Rows are points. Each copy is the shape, with its points in the same order, turned, moved and blurred by noise. Say if it was mirrored as well.

Shape, 7 rows:
[[-3.7  3.2 -3.7]
 [-0.9  2.0  1.4]
 [-3.6  5.3 -0.9]
 [ 5.2 -3.0  1.0]
 [ 2.7 -3.9  2.3]
 [ 2.7  1.9  0.0]
 [ 3.3 -3.7  4.3]]
Copy 1 (7 x 3):
[[-2.3  5.7 -1.1]
 [ 2.7  2.2 -0.8]
 [-0.1  5.8  2.4]
 [ 7.1 -0.5 -5.9]
 [ 5.8 -2.1 -5.0]
 [ 4.9  4.6 -1.3]
 [ 7.1 -1.8 -4.2]]
Copy 1 is: only turned
Copy 2, 7 rows:
[[ 4.3  0.8 -5.0]
 [-1.4  1.0 -3.3]
 [ 1.4  1.8 -6.8]
 [-3.4 -3.2  3.5]
 [-2.6  0.1  3.7]
 [-2.5 -2.6 -2.3]
 [-5.6 -0.1  3.3]]
Copy 2 is: mirrored

Shape (10 x 4):
[[-1.9  0.4  1.3 -2.4]
 [-1.5 -1.3 -4.4  0.6]
 [-4.4 -5.8 -3.8 -6.6]
 [-1.6 -2.8  5.6  1.4]
 [-0.4 -1.8  2.0  2.5]
 [ 7.0  0.4  3.3  4.9]
 [ 4.8  3.0 -1.7  3.1]
 [ 1.8  1.6 -2.3  2.7]
 [-4.4  1.8  8.7  1.9]
 [ 4.2 -1.5  0.5  3.3]]
Copy 1, 10 rows:
[[ 2.9 -1.4  2.4  2.6]
 [ 2.2  3.3 -2.2  1.8]
 [ 6.7 -1.0 -4.2  8.0]
 [-3.4 -3.5  2.7  3.6]
 [-2.3 -0.9  0.8  1.4]
 [-4.6 -2.6  0.3 -6.4]
 [-0.1  1.6  0.2 -5.9]
 [ 0.0  2.5 -0.2 -2.7]
 [-3.6 -2.9  8.7  3.8]
 [-2.6 -1.2 -1.6 -2.9]]
Copy 1 is: mirrored
Copy 2 (10 x 4):
[[-2.9  3.3  2.7  1.0]
 [-0.8 -0.4  1.0 -4.2]
 [-8.8  0.4  4.8 -5.3]
 [-1.9 -1.7  4.0  5.6]
 [-0.6 -1.6  1.5  2.5]
 [ 1.4 -1.9 -5.4  5.9]
 [ 2.6  0.9 -5.1  0.5]
 [ 1.8  0.5 -2.2 -0.9]
 [ 1.2  2.2  6.6  8.0]
 [-0.4 -2.5 -3.5  2.2]]
Copy 2 is: mirrored
Copy 3 (10 x 4):
[[-0.6 -2.1  0.5  0.9]
 [ 2.9  0.5  2.6 -3.8]
 [ 3.7 -7.6  5.7 -3.1]
 [ 1.7 -2.8 -5.1  2.2]
 [ 1.9 -0.2 -3.9 -0.2]
 [-3.0  2.7 -7.9 -4.2]
 [-2.4  4.6 -2.6 -4.4]
 [-0.4  3.6 -0.7 -3.7]
 [ 0.5 -0.7 -5.1  7.8]
 [-0.5  1.4 -4.7 -4.7]]
Copy 3 is: mirrored
Copy 4, 10 rows:
[[ 1.8  0.9  1.5 -1.2]
 [-2.9  5.3  0.4 -3.0]
 [ 3.9  7.9  0.3 -8.3]
 [-0.3 -3.6 -4.0 -2.8]
 [-2.6 -0.3 -2.5 -0.8]
 [-2.7  0.4 -4.7  7.4]
 [-3.2  3.7 -0.2  6.1]
 [-3.7  4.0  0.4  2.5]
 [-0.1 -7.5 -0.4 -0.9]
 [-2.4  2.7 -3.8  3.3]]
Copy 4 is: only turned

Shape, 11 rows:
[[ 3.2 -3.9  3.5  3.5  3.1  0.7]
 [-0.6  4.3  5.1  7.3  3.4  1.6]
 [-4.4 -3.1  3.7  1.0  6.7 -5.4]
 [-3.0 -2.6 -1.3  5.4  6.3 -2.5]
 [-3.5 -1.7  0.0 -2.7 -1.4  3.8]
 [-4.9  0.9  1.4 -2.9  4.2 -1.2]
 [ 1.1  1.9  5.8  1.7  2.6  1.4]
 [-4.0  2.2 -4.4  2.8 -2.5  3.8]
 [-0.2 -0.4  5.3 -2.6 -4.1 -1.3]
 [ 2.7  2.9 -2.6 -0.8 -0.8  0.7]
 [ 4.5  6.4 -4.3 -0.3  2.7 -5.5]]
Copy 1:
[[ 2.3 -3.5  2.5 -4.1  4.7 -3.0]
 [-2.4  3.1  0.8 -8.8  1.6  0.1]
 [-2.8 -2.4  6.7 -0.7  6.1  4.3]
 [-2.2  2.4  3.4 -1.0  8.4  0.1]
 [-1.3 -0.3  2.5  3.9 -2.0 -4.6]
 [-5.4 -0.9  2.7  2.4  0.9  2.6]
 [-1.3 -2.2  0.4 -5.7 -0.3 -0.4]
 [-0.4  7.2 -0.4  2.3 -0.3 -4.3]
 [ 3.1 -2.4  3.5  0.6 -4.9  0.8]
 [ 1.8  1.0 -4.6  1.3  0.1 -0.3]
 [ 1.0  1.9 -7.5  0.8  3.7  6.7]]
Copy 1 is: mirrored
Copy 2:
[[ 5.0  0.9  4.1  4.0  1.9  2.0]
 [-2.3  2.0  9.3  2.8 -1.5  1.5]
 [-0.7 -0.8 -0.4  9.2 -0.1 -2.8]
 [-1.6 -2.2  2.3  4.3  4.1 -2.9]
 [ 1.7 -4.2 -1.5  0.0 -4.0  4.3]
 [-2.8 -0.9 -2.7  4.6 -3.5  1.1]
 [ 0.7  3.1  4.8  3.7 -2.9  3.3]
 [-1.7 -4.8  2.2 -5.4 -2.3  0.8]
 [ 5.1  0.9  0.3  2.1 -8.2  0.7]
 [ 1.2  2.9 -0.3 -4.0 -1.6  1.4]
 [-1.4  8.2 -1.6 -3.7  0.4 -3.6]]
Copy 2 is: mirrored
Copy 3:
[[ 1.1  2.0 -2.3  3.5  2.5  5.4]
 [-2.2  2.4  2.3 10.5  1.7  1.4]
 [-3.2  5.0 -2.0  2.3 10.3  0.6]
 [ 1.0  8.4 -2.1  4.4  6.1 -0.3]
 [-4.5  4.0  0.7 -2.6 -1.6  0.0]
 [-4.3  3.8  2.5 -0.4  5.7 -2.0]
 [-2.3 -0.3  2.1  5.1  2.3  2.6]
 [-2.3  6.7  0.4  2.2 -4.6 -4.5]
 [-6.1 -3.0 -2.5 -0.1  0.4  0.2]
 [ 1.8  0.0  0.8  0.8 -1.5 -3.5]
 [ 5.4 -1.7  0.8  2.9  3.5 -7.8]]
Copy 3 is: only turned

Shape (11 x 8):
[[-0.2 -3.2  5.1  0.4  0.9  0.5 -3.9 -1.8]
 [-6.2 -2.6  0.4  2.3 -4.3  1.5 -0.4 -4.2]
 [-0.4 -3.8 -4.2  4.8  2.0  0.6  3.0 -3.5]
 [-7.9 -4.1 -3.9 -0.3  1.7 -3.9 -1.4 -2.4]
 [-1.8 13.6  2.3  3.7 -1.5  1.7 -0.6 10.2]
 [ 0.5 -0.6 -3.8  2.6 -4.1 -3.0  0.9  1.4]
 [-0.6 -2.9 -3.0 -2.6 -0.4  0.1 -1.2 -3.6]
 [-3.9 -2.4  0.9 -2.1  0.9 -4.1  3.0 -2.8]
 [ 0.1 -2.8 -4.0  3.1  0.0  0.8 -0.6 -3.3]
 [-1.3  1.7 -4.6 -0.8 -0.8  0.9  2.1 -0.6]
 [-0.2 -3.6 -3.0 -2.3 -3.0  2.6  3.1  6.1]]
Copy 1 (11 x 8):
[[-2.3 -4.5  1.3  2.9 -3.4  1.3 -0.1 -1.0]
 [-5.1 -4.7  3.0  0.4  3.3  5.8  4.7 -2.9]
 [-2.8  0.8  1.7 -0.3  5.0 -3.4  4.3 -2.3]
 [-1.0 -6.8  0.0  2.9  6.6  0.7  7.4  2.1]
 [-5.7  6.2 -7.4  3.5  4.8 10.3 -8.5  4.3]
 [-3.8  1.4  2.8 -2.9  4.1  1.3  2.1  3.5]
 [ 0.8 -4.8  3.5 -2.0  2.8  0.8  2.5 -0.1]
 [ 1.6 -2.5 -0.5  0.0  1.4  2.0  7.1  1.0]
 [-2.8 -1.7  3.2 -1.0  4.6 -1.6  1.4 -0.5]
 [ 1.0  0.7  0.9 -1.4  7.3  3.1  0.7  0.7]
 [ 0.0  2.4  7.8  0.7  3.5  4.2  0.6  6.0]]
Copy 1 is: mirrored
Copy 2:
[[-1.0 -2.5  7.2  0.2 -4.4 -0.7 -3.4 -1.0]
 [ 0.6 -9.0  4.5 -2.4  2.1  0.5 -3.6 -1.4]
 [-1.7 -2.8  3.9  4.6  6.0  0.9 -3.7  0.1]
 [ 3.2 -3.7  2.8 -0.8  4.5 -5.5 -8.2 -0.7]
 [-2.5 -0.1 -3.5 -8.2 -3.9  0.6  4.7 13.0]
 [ 2.4 -5.8 -1.0  3.8  0.7  0.0 -1.6  3.4]
 [ 3.4 -1.9  1.9  1.2  0.7  0.0 -4.5 -3.7]
 [ 2.6 -3.0  3.8  0.5  2.5 -5.8 -0.8 -2.4]
 [ 0.6 -3.3  2.9  3.6  3.0  2.3 -4.7  0.3]
 [ 2.1 -1.8 -1.9 -0.7  3.5  1.0 -1.0  0.4]
 [-3.1 -4.5 -5.8  2.4 -1.6 -1.6 -1.4 -1.8]]
Copy 2 is: mirrored
Copy 3, 11 rows:
[[ 4.1  3.3 -1.6  3.9  1.7 -3.1 -4.6  0.8]
 [ 9.7 -2.5  0.1  1.5 -0.4 -2.0  0.3  2.6]
 [ 4.2 -1.0 -5.8 -1.9  0.2  2.0  1.9  0.5]
 [ 6.4 -3.3 -4.6  4.3 -4.2 -4.0  4.0 -0.8]
 [-0.5 -0.7 11.4  6.9 -5.4  9.4 -4.2 -5.4]
 [ 0.3 -4.0  0.2 -1.6 -2.8  0.0 -0.6  1.2]
 [ 4.4  1.4 -2.2 -2.1 -3.0 -4.4  0.9 -0.2]
 [ 2.3 -0.5 -1.0  3.8  1.7 -4.3  4.6 -0.1]
 [ 4.4 -1.3 -4.3 -2.0 -1.1  0.4 -0.7  0.2]
 [ 3.1 -1.0  0.5 -2.1 -3.8  0.9  2.5 -1.8]
 [ 0.5  2.2  1.4 -0.3 -6.3  2.1  2.7  5.7]]
Copy 3 is: mirrored
